Each row is a point. Two turns around zero, p and q, are shown by what they do to some points. Write where each new point lands after one turn and then the other. Backwards means that the second turn is done in reverse. Each puzzle has new turns, and all numbers are rounded.

Turn p:
[-0.2 -1.6] => [ 1.1 -1.2]
[3.5 1.3] => [1.2 3.5]
[-5.1  0.2] => [-3.4 -3.8]
[ 4.8 -0.1] => [3.2 3.6]
[-3.0  0.2] => [-2.1 -2.2]
Turn q:
[-2.1  2.9] => [-0.1  3.6]
[-2.5 -0.9] => [-2.6  0.6]
[-0.4 -3.7] => [-2.4 -2.9]
[4.9 1.6] => [ 5.0 -1.4]
Where do these land?
q, then p: [-1.2  0.9] => [-1.4  0.5]
p, then q: [3.9 2.2] => [3.1 3.2]
q, then p: [-0.9 -5.0] => [ 0.5 -5.1]
p, then q: [ 1.5 -1.5] => [ 1.9 -1.0]
p, then q: [-3.3  3.5] => [-4.2  2.4]

Turn p:
[-0.6  9.6  0.5 -4.0] => [-2.0  6.4  3.2 -7.3]
[ 0.6 -0.7  2.6 -2.1] => [2.4 0.5 2.5 0.5]
[-0.4 -2.3 -1.6  0.1] => [ 0.7 -2.2 -1.6  0.3]
[ 3.3 -3.0 -1.5  1.8] => [ 1.6 -0.1 -3.6  3.2]
[-1.7 -3.1 -1.2  1.4] => [-0.4 -3.6 -1.2  1.3]
[-1.2 -0.6  1.2  2.8] => [-2.2 -1.0  0.7  2.2]
Turn q:
[-4.9 -1.0 -3.0  6.4] => [ 2.3  1.9 -1.6 -8.0]
[ 3.3 -1.0 -0.8 -1.5] => [-0.4 -3.3  0.5  1.8]
[ 1.6 -0.9 -2.0 -3.5] => [-0.7 -2.6  3.2  1.4]
[ 1.1  6.5  4.6 -4.2] => [1.4 4.2 0.6 7.9]
[ 1.1 -1.5 -0.7  0.6] => [-0.4 -1.8 -0.5 -0.7]
[-2.7 -1.2  1.6  0.5] => [-1.9  2.3 -0.5 -1.5]
[ 0.5 -0.9  0.4  1.8] => [-0.2 -0.6 -1.8 -0.9]
Where do these land?
q, then p: [ 3.6 -1.7 -1.2  3.7] => [ 3.3 -2.7 -3.6  0.1]
p, then q backwards: [-5.3  2.1  2.1  1.0] => [-1.4 -4.4 -1.8 -3.7]
q, then p: [-1.3  2.8  0.2 -0.2] => [-0.8  3.0 -0.1  0.2]
q, then p: [ 3.9  0.5  3.3 -3.5] => [-4.6 -2.2 -1.3  3.3]
q, then p backwards: [-1.0 -3.5 -4.4 -1.0] => [-5.2  0.8  0.6 -2.4]

Turn p:
[-0.9 -2.2 -4.7 -1.5  3.8  0.8  2.3 -2.7] => [ 0.1 -1.8 -4.3 -3.1 -1.2  1.6  4.1  2.2]
[-0.5  3.6  3.5  0.3  2.9 -1.2  0.6 -0.7] => [ 0.6  3.3 -2.0 -1.0  2.2 -2.5 -2.9  0.8]
[-1.6 -1.7  1.2 -1.8  0.4  1.4  2.3  9.1] => [ 2.4  0.2  6.2  0.8  0.2 -5.4  4.3  2.8]
[ 4.5  4.1  4.2 -1.5 -5.1  1.1 -0.4 -0.3] => [ 0.7  1.1  5.0 -0.9 -0.4  1.6 -7.3 -0.7]
[-1.3  3.3 -1.6  1.0 -1.3  0.0 -0.8  2.3] => [-0.9  1.8  1.6 -1.2 -1.3 -2.0  0.6 -3.1]
[ 0.9 -1.8  2.1  0.6  1.5 -3.0 -2.0 -1.4] => [-0.9 -1.8 -2.4  2.5  2.4 -0.7 -1.9  0.5]
[-0.3 -0.5  3.8  0.3 -1.5  1.0 -0.8 -1.4] => [ 0.0  1.8  0.8  2.6  0.9  1.7 -2.2  1.1]
[-2.2 -6.9  2.3  0.2 -0.5  1.0  1.9 -0.6] => [ 1.3 -0.7  0.5  4.3  2.6  3.2  3.6  3.5]
[-0.5 -0.7 -4.9  2.9  1.6  0.8 -9.1 -1.1] => [-4.6 -1.9 -4.6  4.1 -6.3 -1.5  0.6 -3.8]
[ 3.3 -0.5  1.7  2.7 -0.7  0.0  3.1 -0.9] => [ 4.7 -0.8  0.0  0.1  1.6  1.8 -1.8 -0.9]
[-1.6  3.3 -7.7 -3.1 -1.0 -1.8  2.8 -2.2] => [-3.2 -1.0 -0.9 -8.1 -0.8  1.9  3.2 -2.5]
Turn q:
[ 5.8 -5.8 -0.8 -5.3 -0.5 -0.2  0.6 -0.6] => [ 6.9 -2.4 -4.6 -1.2  4.0  0.1  1.9 -0.2]
[-1.0 -2.5 -2.4  4.4  2.9 -0.8  5.2 -2.9] => [-2.7  4.6 -3.6  1.7  3.3  2.5 -3.7  1.2]
[ 0.9  2.2 -4.1  3.4 -2.9  0.6 -2.6 -0.1] => [ 1.9  3.2  1.2  0.3 -4.1 -1.9 -3.1 -2.2]
[ 0.9 -0.5  3.8  2.2 -0.9 -2.2  0.7  2.5] => [-1.9 -1.1 -1.0  0.1 -0.2 -3.8  0.4  3.5]
[-2.4  1.8 -1.9  1.0  2.3 -2.3 -2.3  1.7] => [-2.2  2.7  0.6 -2.7 -3.0  0.9  1.4 -0.1]
[ 1.0  3.4  3.3 -0.7  0.6  2.2  2.2 -1.9] => [-2.4 -3.1  2.4  0.5  3.1 -0.9 -1.6 -1.8]
[ 0.8 -4.6  1.0 -2.5  0.4 -1.0 -4.6 -0.5] => [ 2.5 -3.0 -4.2 -0.5 -2.5  1.3  3.3 -0.2]
[-4.2  3.9 -1.8 -3.5 -3.5 -1.6  4.6 -1.9] => [-0.7  3.8  5.2  3.9  3.7  0.1  3.4 -2.3]
[-1.8  2.1  3.0  1.0  1.6  5.2 -3.8  3.7] => [-1.5 -4.7  4.1 -2.1 -4.4  1.6 -1.9  2.1]
Where do these land?
q, then p: [-3.2  2.4  3.3 -4.1 -1.2  0.6  4.1  2.8] => [ 4.2  2.5  0.0  2.1  4.1 -3.0  0.8  3.8]
p, then q: [-0.7 -0.3 -2.4 -3.3  1.7  0.8  0.7 -3.1] => [3.0 0.9 3.2 0.0 0.6 2.4 1.4 1.7]
p, then q: [ 2.9 -4.3  2.5  3.4  5.6 -2.0 -6.4 -1.3] => [ 1.4  7.1 -5.0 -0.5 -5.7 -0.2 -3.0  1.6]
q, then p: [-3.6  1.2 -0.2  3.7  4.0 -3.5  2.3 -2.1] => [-3.0  6.1 -0.8 -1.9 -1.1 -1.1  3.3 -1.2]
q, then p: [-1.7 -2.8  2.4 -1.8  0.4  1.5  1.4  6.0] => [ 3.4 -1.3  4.6  1.2  0.1 -3.8  1.8  2.7]
q, then p: [-0.8  4.3  3.8 -3.5 -1.8  0.8  2.7  3.4] => [ 2.1  0.8  0.1  2.6  5.9 -2.4 -0.3  4.1]
q, then p: [ 4.3 -1.3 -3.1  5.7  0.7  2.0 -2.0 -1.4] => [-5.5 -2.9 -0.1  0.5 -4.2  0.4 -2.4 -3.2]
p, then q: [ 1.0 -0.6 -4.5 -0.2 -2.7 -2.9 -1.5 -2.6] => [ 1.3 -0.6 -1.2  4.0  0.3  5.1  0.2 -0.6]
p, then q: [ 2.9 -2.5  4.2  0.9 -2.3  0.9  0.2 -0.8] => [-0.1 -3.1 -1.6 -1.6 -3.1 -0.8 -3.7  1.2]
q, then p: [-3.9  2.5 -1.2 -2.5 -3.8  2.2 -0.6 -0.5] => [ 3.9  2.8  0.3  2.5  2.0  2.2 -3.3 -0.2]
p, then q backwards: [ 2.9  1.2 -4.8  1.7 -0.6 -0.4 -0.9 -0.3] => [ 1.9  1.0  0.4 -0.8  1.3  0.9 -5.0 -1.9]
